Each row of a before or after table is a point. One or more steps were done to the points. Then noise was added and the rows were shuffled. The steps act on how far a point lies along the listed directions, d1 being the first. Write out the steps. A step turns or swaps two directions, mirrors them in a line or flattens them onto one, adds a multiple of one to another, or multiplies one. Angles are multiples of 10 degrees, from the lower direction toward the higher: turns from -170 to 170, lines from 10 to 170 but not 90. Use the fewest steps. Two steps may share a direction if one is a turn and the other turns, adds or multiplies; they go together, in the order done. Otherwise the lowest direction goes first.
In the rows, zero is written as 100.

Directions:
(1): 144	142	86
(2): 145	57	111
(3): 98	83	40
Before (14 x 3):
53	91	80
75	86	74
75	97	149
76	124	133
104	71	78
141	107	125
133	162	104
48	136	122
139	125	31
77	164	105
75	93	52
24	153	120
142	120	80
90	82	129
After, 14 rows:
144	48	34
134	189	113
109	70	140
163	88	132
130	55	93
78	140	149
121	166	118
78	80	68
95	104	35
73	110	128
86	134	58
90	113	59
108	143	140
155	144	119
Steps: turn d1 and d2 by 80 degrees; multiply d3 by 1.3

Directions:
(1): 99	75	136	107	133	169
(2): 89	128	90	21	124	112
Before (9 x 6):
95	121	106	45	107	113
93	152	116	32	101	98
84	75	131	82	159	171
99	97	123	54	135	171
95	95	61	164	47	47
117	105	108	100	99	82
111	57	142	188	135	142
117	108	76	129	83	32
101	125	66	102	97	26
After:
87	52	125	143	118	177
112	70	116	177	119	97
77	134	62	28	114	56
116	67	127	154	128	129
100	138	60	49	78	53
105	116	87	107	66	54
119	98	118	104	105	94
87	126	108	20	172	145
106	131	110	126	52	41
Steps: turn d1 and d2 by 110 degrees

Directions:
(1): 134	112	119	125	104	166	119	131	174	104	134
(2): 26	137	79	83	112	158	92	75	95	51	116
(3): 97	189	140	69	116	56	108	127	98	112	130
Before, 11 rows:
102	43	75	113	98	130	80	91	86	92	93
45	118	76	95	106	137	82	80	78	64	113
105	78	97	113	100	84	103	110	89	101	94
116	62	90	149	98	108	117	114	108	102	84
89	65	87	87	92	44	75	68	60	94	73
105	110	120	90	94	58	108	111	92	118	97
160	28	80	112	81	5	78	84	56	143	55
59	135	101	64	118	137	103	100	109	86	122
73	63	77	91	94	67	94	50	48	77	79
73	45	57	88	83	56	82	64	55	97	69
74	35	46	104	99	109	88	66	54	69	61
After (11 x 11):
88	50	65	99	85	86	89	77	88	99	85
172	31	87	120	83	30	85	94	83	145	67
129	67	98	160	101	135	125	126	138	104	97
94	108	114	83	91	40	103	100	71	117	86
107	79	100	116	102	89	105	114	99	101	97
100	43	61	123	103	158	102	88	109	73	87
51	132	97	57	116	121	98	93	90	85	112
120	49	85	128	101	170	91	108	130	93	113
85	67	82	101	95	89	100	59	71	79	91
95	67	91	91	93	56	78	75	74	95	79
47	116	77	97	106	144	83	82	85	65	115
Steps: add -1 times d3 to d1

Directions:
(1): 86	42	141	124	107	78	111	71	114	163	132	92	48	43
(2): 157	103	67	154	101	53	73	53	90	35	121	117	80	72
(3): 33	83	96	96	45	61	147	67	117	48	94	55	86	125
(4): 123	54	144	108	51	130	29	128	144	69	103	62	120	96
Before, 13 rows:
75	122	82	99	143	89	158	81	78	138	100	116	77	90
110	121	85	115	119	82	117	84	75	105	109	119	75	94
124	91	101	113	106	108	75	97	100	102	98	111	89	80
78	116	95	94	104	80	126	83	85	114	106	113	84	90
116	106	90	103	107	99	94	107	108	98	102	104	103	99
118	87	93	122	102	94	86	89	113	98	119	97	95	83
131	96	110	118	97	97	77	99	100	94	109	103	97	84
94	105	83	103	90	78	109	77	93	57	100	92	101	113
116	119	87	95	110	108	88	97	102	94	104	115	117	90
79	71	96	118	62	81	123	79	115	83	105	67	101	113
94	103	101	99	122	99	118	96	80	124	91	111	97	104
94	107	98	95	90	94	101	96	98	63	110	82	109	115
90	101	106	91	86	124	81	114	98	101	91	93	123	106
After, 13 rows:
79	98	112	81	81	122	99	122	102	83	73	79	128	138
132	88	71	149	112	57	96	51	101	81	133	109	70	62
131	111	96	108	119	98	82	98	87	85	120	110	104	93
150	81	100	133	124	109	79	101	96	143	119	116	101	72
54	101	114	73	107	124	124	111	88	156	91	99	107	101
89	115	104	72	55	150	71	150	127	34	64	59	159	155
106	115	106	87	70	118	64	121	107	64	92	93	127	116
169	112	76	131	110	87	51	83	87	43	112	120	109	88
128	96	87	146	105	47	108	50	85	79	124	111	62	65
141	118	79	130	67	83	61	89	97	6	100	92	102	118
111	105	82	109	99	81	106	90	107	81	105	100	94	99
109	89	83	131	101	64	107	55	91	80	107	111	61	72
103	115	77	104	90	85	99	77	105	60	105	103	110	97
Steps: add 1.5 times d4 to d1; turn d3 and d4 by 160 degrees; multiply d2 by 3

Directions:
(1): 115	97	86	37	106	63	195	87	84	59	97	74	65	75	96	95	144	145	108	101
(2): 76	35	88	143	121	104	98	52	166	64	149	74	77	117	101	151	110	120	91	66
Before, 9 rows:
101	71	83	87	115	69	161	77	117	58	128	57	73	105	105	103	136	140	97	82
123	85	89	68	106	88	125	91	84	81	97	104	83	82	112	99	112	115	102	98
103	130	93	73	76	74	102	125	42	122	82	120	109	95	76	71	97	89	87	124
138	194	106	25	72	84	125	164	5	143	20	136	117	52	109	20	102	81	110	150
101	79	113	71	99	90	144	92	99	75	107	89	82	93	100	109	114	129	123	73
97	70	68	43	112	67	194	45	123	35	120	77	53	88	72	131	142	140	98	80
107	122	81	61	106	91	138	113	70	96	66	104	95	88	86	80	111	109	95	124
117	128	114	63	81	100	121	127	57	126	53	101	114	90	93	66	114	108	103	114
115	134	101	64	113	99	122	120	71	106	87	102	85	78	112	81	102	98	88	120
After:
103	113	100	99	118	111	96	109	98	105	106	99	86	90	113	100	90	90	84	106
91	106	93	109	81	87	71	111	74	121	102	118	110	112	78	92	89	83	82	112
100	131	106	119	88	120	47	129	85	140	71	131	121	90	112	76	77	63	96	115
96	72	115	82	101	95	134	86	111	73	113	89	82	99	101	116	110	125	121	68
100	70	84	91	116	73	158	73	123	58	131	57	76	107	106	107	138	139	99	81
117	76	89	87	109	95	106	85	100	82	109	103	86	89	113	109	108	109	99	91
91	96	81	98	113	104	106	98	104	95	87	104	97	105	89	103	98	103	89	111
102	100	113	107	88	115	84	110	93	125	78	100	116	107	96	91	102	98	96	99
90	59	67	61	115	72	180	38	137	36	129	77	54	96	71	140	136	137	94	73
Steps: flatten d1 and d2 onto the line at 40 degrees

Directions:
(1): 85	102	39	134	137	126	61	120	48	91	76	111	56	96	78	121	85	106	67	121	95	123	135	40	81	100	80	109	44	130	51	122	153	72	104	195	38	157	99	120	125	125	55	75	109	104	102	124
(2): 179	100	101	97	131	117	103	174	103	44	96	151	90	112	139	119	64	110	105	40	128	81	67	93	139	105	192	96	79	83	107	101	181	61	126	106	107	81	100	96	79	73	124	116	87	147	150	92
(3): 92	117	116	105	140	86	170	76	105	163	78	111	79	95	112	109	110	156	39	89	98	96	176	151	105	31	99	140	74	173	101	113	139	93	98	91	108	77	147	91	37	71	70	137	83	85	118	63
(4): 116	144	98	153	178	54	127	121	51	46	88	70	79	62	111	132	68	89	149	176	31	76	102	92	113	97	63	87	74	74	79	84	51	76	104	98	113	80	83	86	64	98	149	150	92	72	117	64
(5): 137	131	42	69	156	173	88	95	71	90	128	61	92	114	62	59	107	106	78	95	145	103	59	125	85	52	122	59	95	144	158	87	32	99	68	121	86	78	84	118	56	92	118	96	99	44	141	160
Before:
89	88	120	114	77	78	113	102	115	123	85	131	97	102	112	118	96	98	91	88	91	96	132	103	107	106	96	130	92	95	80	111	148	103	107	103	109	108	109	100	110	97	84	115	107	130	93	84
86	94	124	113	83	83	108	95	107	110	92	99	110	104	109	105	96	98	105	100	85	98	105	98	94	105	80	118	103	89	87	99	111	92	104	87	97	107	107	94	119	99	97	99	93	117	87	90
113	106	97	95	115	108	99	114	92	80	107	98	105	99	103	97	86	91	114	101	101	97	82	89	109	97	108	87	100	87	109	92	76	101	95	106	95	93	89	94	94	101	114	105	98	100	118	109
86	111	71	121	116	110	85	90	77	94	103	83	84	95	73	110	90	96	101	128	96	109	103	80	89	106	66	91	86	108	86	94	64	108	91	125	83	109	93	114	110	112	98	83	110	87	95	125
111	103	89	76	89	134	88	90	104	104	113	82	117	116	82	72	114	92	95	88	121	105	77	113	86	97	102	86	116	100	113	93	68	104	81	88	95	93	82	111	93	104	110	91	107	74	109	123
117	119	110	119	114	84	99	119	100	73	88	102	96	92	122	108	78	98	123	117	81	88	102	89	108	113	100	109	86	83	91	100	114	90	117	98	113	89	97	100	94	95	117	121	99	116	111	79
82	90	113	97	79	96	107	92	115	120	96	110	105	110	111	98	105	104	88	97	97	110	114	101	100	108	103	113	105	111	81	114	123	99	105	96	100	114	114	100	114	93	94	97	98	111	80	91
86	114	92	88	116	109	95	73	100	118	100	75	94	99	77	88	110	105	87	112	107	108	108	115	99	84	82	99	100	129	102	103	66	107	79	100	90	91	97	110	86	97	96	103	105	74	98	116
106	99	70	89	102	133	82	95	91	98	99	96	102	102	88	83	108	96	80	100	111	106	86	87	93	85	103	98	100	123	103	98	100	94	87	115	89	109	94	112	91	108	92	87	100	102	99	121
After:
74	65	180	129	28	16	133	108	151	127	70	163	113	93	151	146	91	93	118	81	61	86	151	99	128	144	93	159	108	51	48	115	195	106	134	64	136	107	122	80	135	93	85	127	105	176	66	31
82	77	146	105	55	63	118	102	134	116	86	133	112	108	136	116	96	102	103	85	84	102	120	97	115	129	112	128	112	87	65	117	158	97	122	76	114	112	121	89	125	89	95	105	96	142	71	61
84	120	41	119	136	135	73	83	58	96	106	66	73	96	52	99	95	98	86	138	105	117	102	76	75	91	56	82	75	130	93	95	44	107	79	150	67	116	88	124	105	119	91	74	113	65	101	150
107	130	74	66	137	141	96	67	95	115	119	54	97	107	62	64	117	107	82	105	129	104	81	138	95	61	97	77	108	145	139	93	22	113	63	94	95	69	89	115	60	89	113	106	104	45	118	141
83	109	125	130	89	58	101	100	106	90	79	101	100	84	122	117	86	95	129	135	59	95	126	81	101	126	66	123	91	75	68	105	115	100	121	94	114	104	103	95	114	106	103	117	104	120	84	64
132	113	40	76	134	171	74	102	76	86	111	87	94	108	76	69	104	100	69	91	135	107	65	93	88	66	122	80	91	142	127	95	84	87	76	130	80	100	85	120	70	103	101	84	98	84	123	148
144	124	40	62	138	190	71	102	75	87	125	67	101	126	59	53	109	99	74	81	156	109	52	116	77	67	125	60	98	133	142	89	46	93	64	121	75	87	72	126	67	100	117	86	106	45	143	166
112	115	68	93	133	133	86	106	73	82	111	82	94	101	82	87	88	94	101	112	109	104	82	85	96	83	98	77	89	108	115	93	58	101	84	130	79	102	84	103	90	106	108	98	101	79	124	133
68	78	155	128	55	46	115	98	122	115	77	120	115	98	128	125	91	94	117	101	62	96	127	87	101	129	70	139	107	66	57	105	145	92	120	76	104	117	115	84	142	103	89	102	93	146	67	60
Steps: add -1.5 times d3 to d1; add -1 times d4 to d2; multiply d5 by 3
